Each point is reached from the start by the listed moves, each made 0, 1 or 2 times, or once backwards (-1), plus a little noise. Is the number of moves made odd or even? Then give how often each move was made.

Moves:
(1): [ 3.7  1.5 -1.8  0.4]
(2): [-3.0  5.2 -1.0 -1.5]
(3): [ 1.5  1.6  4.4 -2.7]
Start: [ 0.2  0.3 -1.2 -2.5]
Points:
[-3.5 -1.3  0.8 -2.5] => odd (-1, 0, 0)
[ 6.9  5.0  5.9 -8.2] => odd (1, 0, 2)
[-4.7  5.3  4.2 -6.7] => odd (-1, 1, 1)
[ 4.8  8.5 -5.8 -3.6] => odd (2, 1, 0)

Moves:
(1): [ 3.4 -0.4  0.9 -0.7  0.7  0.8  0.9 -0.4 -0.1]
(2): [ 0.2  4.7  1.1  0.8  0.7 -0.5 -0.3  1.2  0.8]
(3): [-1.0 -0.7  4.2  1.0 -2.8  1.2  0.1 -0.5  0.0]
(4): [ 1.2 -0.4 -0.8  3.8  0.1 -1.1 -0.3  1.4 -0.5]
(5): [-0.9 -0.7  1.7  0.4  3.9 -0.2  1.3 -0.4  0.5]
(6): [-0.3  0.5 -1.7  1.8 -0.2  4.2  0.1  0.0  1.8]
(7): [ 0.0  0.5  0.2  0.6 -0.5  0.5  4.3  0.0  0.1]
(8): [ 0.1 -0.3  0.6 -0.8  0.1  0.5 -0.1  3.3  0.6]
(9): [ 0.8 -1.3  0.8  0.2 -1.2 -1.9 -0.1  0.1  4.5]
Start: [ 0.1  1.2 -1.2  1.0 -2.7  0.0 -0.3  3.5 -1.0]
Points:
[ 3.2 -5.6  7.3  8.4  1.2 13.7  4.8  4.6 -1.9] => even (2, -1, 2, 1, 2, 2, 0, 1, -1)
[ 4.9 -4.5 -6.2  9.7  8.2  0.9  3.2  1.0 -0.6] => odd (1, -1, -1, 2, 2, 1, 0, -1, 0)
[-2.8 12.7 -2.2  7.5 -0.4 -1.2 -1.6  4.4 -4.9] => even (-1, 2, 0, 1, 0, 0, 0, -1, -1)
[ 4.0 -0.3 10.9  5.1  1.8 -8.3  2.3  5.1  7.5] => odd (1, 1, 1, 1, 2, -1, 0, 0, 2)
[ 2.2  4.9  4.2  9.9 -5.6  0.2  7.5 13.1 -0.1] => even (0, 1, 1, 2, 0, 0, 2, 2, 0)
[ 4.2 -6.8  2.0 -2.7  4.7  9.5  0.4  6.4  9.1] => even (2, -1, 0, -1, 2, 2, -1, 2, 1)
[10.4  6.9  6.5  7.9 -7.6 -6.5 -1.3  7.6  1.2] => even (2, 2, 1, 2, -1, -1, 0, 0, 1)

Moves:
(1): [ 2.9 -0.3  0.3  0.1  0.6 -0.4 -0.9  0.5 -0.2  0.0  0.0 -0.1  0.1  0.4
  0.6 -0.1 -0.4  0.8  0.2  0.5 -0.1]
(2): [ 0.1  3.9  0.3  0.5  0.2  0.3  0.6 -0.2 -0.6  0.5 -0.3 -0.7 -0.5  0.8
  0.2 -0.9  0.3 -0.3  0.0 -1.0 -0.2]
(3): [-0.3  0.5  5.0 -0.3 -0.3  0.1 -0.3 -2.2  0.7 -0.3 -1.0 -0.1 -1.1  0.2
 -0.1 -0.7  0.3 -0.2  1.7 -0.8 -0.2]
(4): [ 0.0 -0.4 -0.3  3.7 -0.9 -0.5 -0.1  0.1  0.8 -1.6 -1.1 -0.3  0.7 -1.5
 -1.6  0.2  0.3  1.0  1.6  0.5 -0.1]
(5): [-0.5 -0.7  0.9  0.6  4.5  0.5  0.1  1.5 -0.9 -0.6 -0.2 -0.1  0.7 -1.1
  0.9 -0.1  1.8  0.3  1.0  0.1  1.0]
(6): [ 0.1  0.8  0.6  0.3 -1.0  3.3 -1.0  0.1 -0.5 -0.5 -0.1 -1.2  0.5  0.0
 -1.5 -0.5  0.9 -0.4 -0.8 -0.4  1.7]
(7): [ 0.9 -0.6 -0.1 -1.0 -0.4 -0.6  3.0 -0.7  0.6 -0.6 -1.2 -0.8 -0.2 -1.4
  0.4 -0.2 -0.9  0.0 -0.5 -1.2  0.4]
(8): [-0.4 -0.8  1.1  0.2 -1.4 -0.4  0.3  3.2  0.1  0.2 -1.1 -0.4 -0.4  0.3
 -0.3  0.1  0.4 -0.6  0.7 -0.6 -0.1]
(9): [ 0.1  0.0 -0.6 -0.4 -0.1  0.2 -0.4 -0.4  3.3  0.4  0.2 -0.2 -0.5  0.5
  0.6  0.9  1.1  1.8 -0.5 -2.1  0.5]
(10): [-0.5 -1.1 -0.7  0.9 -1.3  0.8  0.3 -0.8 -0.7  2.5 -0.6 -0.4 -0.3  0.2
  0.7  0.1  0.6  2.6  0.0  0.4 -0.7]
(11): [ 0.7 -0.7  2.1  2.1 -0.7  0.4  0.4  0.5  0.2  1.1  3.9 -2.2 -1.7 -0.4
 -1.2 -2.2  2.6  0.4  0.0  0.5  1.4]
(12): [ 1.8  0.4  1.1 -0.4 -0.5  0.8  1.7  0.2  0.4  0.4 -0.3  4.8  0.3 -0.5
 -1.1  0.0  1.0  1.1  0.2  0.7  0.1]
(13): [ 0.5  1.4  1.1 -1.0  0.0 -0.9  0.1  0.9 -0.6 -0.4  0.2 -0.2  5.3 -0.6
 -0.5  0.8  1.4  0.4 -0.5  1.1 -0.6]
(14): [-1.1 -0.5  0.9  0.6  0.2  0.7  1.4  0.0  0.7 -1.8  0.0  0.1  1.3  3.9
 -0.9 -0.7 -1.1  0.2 -0.2 -0.7  1.0]
(15): [-0.9 -0.2 -1.2  1.0  0.1  0.2  0.9  0.4  1.0 -1.4  0.1  0.4  1.0 -1.0
  6.3 -0.6  0.1 -1.0  0.2  0.3  0.4]
(16): [ 0.6  1.2 -0.6  0.1 -0.6  0.9  1.5 -0.7 -1.0 -0.6  1.5 -1.4 -0.6 -0.1
  1.4  4.2  1.9 -0.4  1.7  0.4  1.3]
(17): [ 0.5  1.4  0.2 -0.6 -0.1 -1.4  0.0 -0.6 -0.8 -1.6 -2.1 -0.2  0.3  1.4
 -0.1 -1.4  3.8 -1.4 -0.2  0.1  0.8]
(18): [-1.0 -0.1  0.7 -1.0 -1.1 -1.5 -0.7  1.0 -2.1 -3.1 -0.1  1.3  0.1 -1.0
 -0.5 -0.8 -0.4  4.4  1.0 -0.3  0.1]
(19): [-0.5 -0.3 -2.5 -0.7 -0.1 -0.2 -0.3 -1.0 -0.9  2.0  0.1  0.1  1.0 -1.4
 -1.1 -3.3 -0.5  0.2  4.9  0.1  1.1]
(20): [-0.8  1.7 -1.0 -0.8  0.5  0.7  0.9 -0.3  1.6 -0.9 -0.9 -0.9 -0.1  0.3
  0.9 -0.9  0.8  1.0  0.3  3.9  1.3]
Start: [-2.1 -0.8 -0.6  0.2 -2.0 -0.1  0.6  0.5  3.3 -0.2  0.7  0.7  0.6  1.7
  1.2 -2.7 -3.2  1.4  2.2 -1.3 -0.4]
Points:
[ -1.9  12.5   4.4  -1.1  -0.2   4.1   7.0  -8.9  -3.1  -9.5  -3.1  -6.6
  -4.2  -7.4  11.4 -19.0   9.4  -3.5  17.1  -0.3  12.7] => even (0, 2, 2, 0, 1, 2, 2, -1, -1, -1, 1, 0, -1, -1, 2, 1, 2, 1, 2, 1)
[  6.9  -6.6  -0.2   3.7 -10.5   2.1   4.8  10.1   9.4   1.0   3.7   2.9
   4.9  -3.9  -4.9  -7.9   7.8  17.9   7.5   2.6   6.6] => even (2, -1, -1, 1, 0, 1, 1, 2, 2, 1, 2, 2, 1, 0, 0, 0, 0, 1, 1, 1)
[ -7.4  -2.1  -7.8  -0.7 -10.2  -3.5   5.5   7.6  11.1 -16.1  -1.3  -2.3
  14.2   0.0  15.7   9.2  -6.6  13.7  -1.4  -1.0   0.1] => odd (0, -1, -1, 1, -1, 0, 1, 1, 2, 0, -1, -1, 2, 1, 2, 1, -1, 2, -1, 1)
[ -4.8   6.2  -3.9   3.8   2.2  -2.8   7.5   5.9   0.8  -9.5  -8.5   1.9
  13.0   5.5  15.0 -10.6  -4.5   9.2  12.9   7.9   1.1] => even (2, 2, 0, 1, 1, -1, 0, 1, -1, 1, -1, 0, 1, 2, 2, 0, 0, 1, 1, 2)
[ 3.6  2.4 -1.9 -1.1 -6.1 -3.9  4.7  5.1  4.6  3.5 -7.1 11.4 -6.2 -4.4
 -4.9 -2.9 -8.0 11.9 12.2 -6.7 -3.8] => even (1, 2, 0, 1, 0, -1, 1, 2, 1, 0, -1, 2, -1, -1, -1, 0, -1, 1, 1, 0)
[ -3.2  -2.1   2.0   4.1 -10.5  -2.9  -0.2   5.1  -5.8 -10.2  -4.0  -1.8
  13.7  -4.1 -16.4 -11.0   7.8  11.4   0.4   3.1   2.6] => odd (-1, -1, -1, 2, 0, 2, 1, 0, -1, 1, 1, 0, 2, 0, -1, -1, 2, 2, 0, 0)
[ -9.8   4.2  13.4  14.3  -0.8   4.2   3.3  -1.5  12.2 -13.0   8.4   4.1
  -5.1   3.0   5.7 -11.8   1.3  13.7  11.3  -8.0   6.6] => even (-1, 2, 2, 2, 1, 0, -1, -1, 2, -1, 2, 1, -1, 2, 2, 0, -1, 2, 0, 0)
[  4.9  -7.3   8.4  -1.6 -10.8   3.1   4.7   0.3   1.4  -8.6  -4.7   3.0
  -4.2   3.1  -1.2  -2.4   0.8  12.7   5.4 -10.8   6.2] => odd (2, -1, 1, 0, 0, 2, 2, 1, 1, 1, 0, 1, -1, 1, 0, 1, 1, 2, 0, -1)

Moves:
(1): [ 2.4 -0.5  0.1  1.4  1.2 -0.6  1.6 -2.1  0.4  2.5  1.2  0.6  1.4 -0.9
  0.1 -4.3 -0.4 -5.1 -0.6  1.1  1.2  0.0  3.9  1.5 -2.7 -2.0]
(2): [ 0.1  1.6  1.3  0.2  0.1  0.2 -0.6 -2.3  2.4 -1.3 -0.7  1.7 -0.8 -0.9
  0.4  0.4  1.8  0.5 -1.2  0.2 -0.8  0.1  0.7 -0.4  0.8 -0.4]
(3): [ 0.5  0.0  2.4  1.3  0.1  0.3 -2.4 -0.5 -2.6  1.1 -0.7 -0.1  1.5 -2.2
 -2.6 -0.8  0.6 -1.5  1.8 -1.0 -1.7  1.4  2.4  1.0 -0.3 -1.1]
(4): [-0.7  0.9  0.5 -0.7  1.9  0.0 -0.3  2.8  0.4  0.9  0.2 -3.4 -0.9  0.7
  1.3  0.0 -1.4  2.4 -2.5  0.7 -0.2  1.3  0.2  1.4 -1.2 -0.9]
(5): [ 0.6  0.3 -3.5 -1.4  0.7  0.6 -1.1  0.0 -1.1 -0.8  0.4  2.3 -0.2  1.8
 -0.9 -0.5 -2.8 -1.8 -0.5 -0.5 -1.4  0.4  0.8  1.6  0.9 -0.5]
(6): [ 2.4  0.6 -1.5  0.7  1.9  1.5  2.8  1.2 -1.4 -3.4 -0.3  2.1  1.6  0.1
  0.3  1.6 -2.0  1.7 -1.2  1.4  1.5  1.8 -0.4 -0.3  0.9 -1.4]
(7): [-3.6 -1.0 -0.8 -1.1  6.5  0.8  1.5  2.9 -1.6 -1.1 -2.0 -1.6 -3.0  0.2
  3.3 -0.4  1.1  1.5 -0.7 -3.2  0.5  4.7 -1.4  2.8 -4.0  3.6]
(8): [-1.4 -0.3 -0.8 -0.9 -1.0 -1.1 -0.9  0.3 -0.5  0.4  1.4 -2.2  1.5  0.2
 -1.6  0.8  0.2 -0.7 -2.9  1.2  0.1  6.2  1.4 -0.4 -0.7  1.4]
(9): [-0.7  3.5  0.6  0.3  0.9 -1.4 -2.8  3.8 -1.6  1.3 -1.5 -3.6  0.9  3.5
 -0.5  0.3  0.9  0.1  2.0 -2.2  0.4  2.4 -4.7  1.0 -0.4 -1.8]
(10): [ 1.2  0.6 -0.8  1.1 -1.9  0.4 -1.9  1.3 -0.7  2.2 -1.2  1.8  0.0  1.2
  0.3  0.5  1.8 -0.1  0.8 -3.3 -0.7  0.4  0.2 -1.1 -0.7  2.0]
(11): [-0.7 -3.3  0.2  1.7  0.4 -0.1  1.6 -2.4  0.7  1.2  2.1  1.0  0.5 -1.2
 -0.2  1.0 -1.0 -0.5  0.3  2.6 -1.4  2.0  0.6  0.7 -0.5 -0.2]
(12): [-0.7 -2.1 -1.4  0.2  0.3  1.1  1.8 -4.4  1.2 -2.4  2.3  2.8 -6.0  2.4
 -1.7  0.1  0.0 -0.1  1.2  1.1  3.1  0.5 -0.8  1.0 -0.4  2.7]
(13): [-1.0 -0.1  0.1 -0.3  4.2  0.9  0.8 -0.1 -0.2  2.0  0.1 -2.5  2.3 -3.4
 -0.7 -3.0 -1.3  3.6 -2.2 -1.8  1.4  6.7  1.2  2.9  0.4 -1.2]
(14): [ 1.5  0.2 -1.3 -1.0  1.4  3.2 -1.9  1.3  0.1 -2.9  4.2 -3.3 -1.1  3.3
 -0.1 -2.0 -0.9 -1.4  2.3  1.2  0.4 -1.9 -3.8  0.4  0.6  2.0]
(15): [-2.2  2.5  5.5  1.5  0.7 -1.0 -3.7  1.4 -2.2  3.8 -1.7  1.1  0.8  1.1
 -1.0 -2.4  1.1 -0.6 -0.1  3.8 -0.6 -2.6  0.2 -1.9  0.5 -0.6]
(16): [ 4.1 -2.6  5.0 -3.8  0.3 -0.6 -0.3  1.2  2.9  1.6  0.0 -1.8  4.1  1.6
  3.0  1.2 -1.1  2.5 -3.9  5.1  3.0 -3.2  1.6 -3.5  0.2 -5.0]
(17): [-1.3  0.7 -0.2  2.9  3.3 -1.7  1.0 -3.5 -3.8  0.4  0.5 -4.3  2.3  1.5
 -2.5  2.4  0.3 -1.1  0.3  0.1 -2.2  2.0 -1.5 -1.8  0.7  2.2]
(18): [ 0.1 -0.8 -1.5 -1.0  1.9 -0.3  1.2 -1.6  1.8 -0.5  0.2  0.4 -3.4  0.1
  3.1  0.1  0.4  2.4  0.8  1.7  0.5  0.7  0.6 -1.7 -2.1 -0.5]
(19): [-0.8  1.7 -1.4  0.3  0.6 -1.6  1.1  5.7  0.3  1.0 -1.3  2.9  0.5 -1.0
  0.6  2.2  3.2  0.6  0.7 -4.1  1.8 -3.2  1.9 -0.7  0.9 -3.7]
(20): [ 1.0  0.9  1.4 -2.4  1.3  2.3  2.5 -4.2 -0.9  4.3  1.9 -1.5 -0.8  0.2
 -2.1 -1.4  0.1 -0.8  0.9  5.4 -1.5  2.6 -1.1  2.5 -0.9 -1.3]
(21): [-0.9  1.6  1.5 -0.8  0.8  0.6  0.3  0.5  0.2  1.3 -0.5 -0.6 -3.0 -0.7
  2.8  1.0 -0.1 -0.1 -1.4 -0.9  0.6  1.2 -0.5 -0.4  0.2 -0.4]
(22): [-2.8  0.2 -1.7  1.5 -2.4  2.1  1.5  0.6  0.5 -0.1 -1.5  2.9 -0.5  0.2
  1.2  0.6 -0.1 -1.0  0.6 -3.3  1.0  2.1  2.9  1.1 -0.1  2.3]
(23): [-0.8  1.4  0.8  0.1  1.5  0.5 -0.1  0.2  4.5  2.0 -3.8  1.1 -2.3 -4.6
  1.4  1.3  0.7 -1.0 -0.5  0.0  1.6  0.9  1.3  0.1 -0.4 -0.1]
(24): [ 1.0 -2.3 -2.1 -0.5 -0.1  2.7 -2.6  1.8  0.6  2.1 -1.3  0.5 -2.5  0.7
  3.4 -2.5  0.8 -0.2 -2.2  3.4  0.7 -1.0  0.6  1.7  0.1 -3.3]
Start: [ 0.7  3.0  1.3 -5.5 -1.2  1.7  2.2  0.8  0.3  0.1 -3.2  0.2  0.1 -0.6
  0.9 -1.0 -3.1 -1.6 -1.7 -1.1  2.0  2.2  0.3  1.3 -1.1  3.9]
Points:
[  0.9  -0.8 -21.7   6.9   2.1   6.8   2.8  -4.4  -7.3   4.3 -14.6  16.8
 -15.1  -6.2  12.0   5.4  -3.4 -15.5  -2.6 -14.2  -3.6  13.3  19.4   1.2
  -7.0   8.1] => odd (1, -1, 2, 0, 2, 1, 0, 0, -1, 2, 0, 0, -1, -1, -1, -1, 2, 2, 0, -1, 2, 1, 1, 2)
[ -1.4  -4.6   6.4  -6.3  20.6   4.8   7.8  -6.0  -1.1   2.2  -7.6  -4.5
 -11.7   2.6   9.8  -3.7   3.0  -5.4 -17.4  15.7  16.1   8.4  -0.7  -2.0
  -6.0   9.0] => even (1, 0, -1, -1, -1, 1, 2, 1, -1, 0, -1, 2, 0, 0, 1, 1, 2, -1, 0, 0, 1, -1, 1, 2)
[14.4  2.5  2.5 -0.9  1.8 14.6  3.8 -6.2 -0.9 11.7  6.2 11.7 -0.7  2.3
 -6.2 -9.0 -2.9 -5.3 -3.8 21.8  1.1  1.0 10.4  6.6 -1.2 -7.6] => even (1, 1, 1, 2, 0, 2, -1, 0, -1, 2, 1, 1, 0, 1, 1, 0, 0, 0, 1, 2, -1, 0, 0, 1)
[-16.9   3.3   1.7  -0.4  22.3 -10.8   7.0   2.1 -18.2   9.1   7.2 -30.7
   8.4  -5.9  -6.5   3.0  -4.5   3.1  -6.0  -5.1 -11.6  34.5  -0.1   6.5
  -9.2   9.2] => even (0, -1, 1, 2, 0, -1, 1, 2, 0, -1, 2, -1, 1, 0, 0, -1, 2, 1, 1, 0, 1, -1, -1, -1)
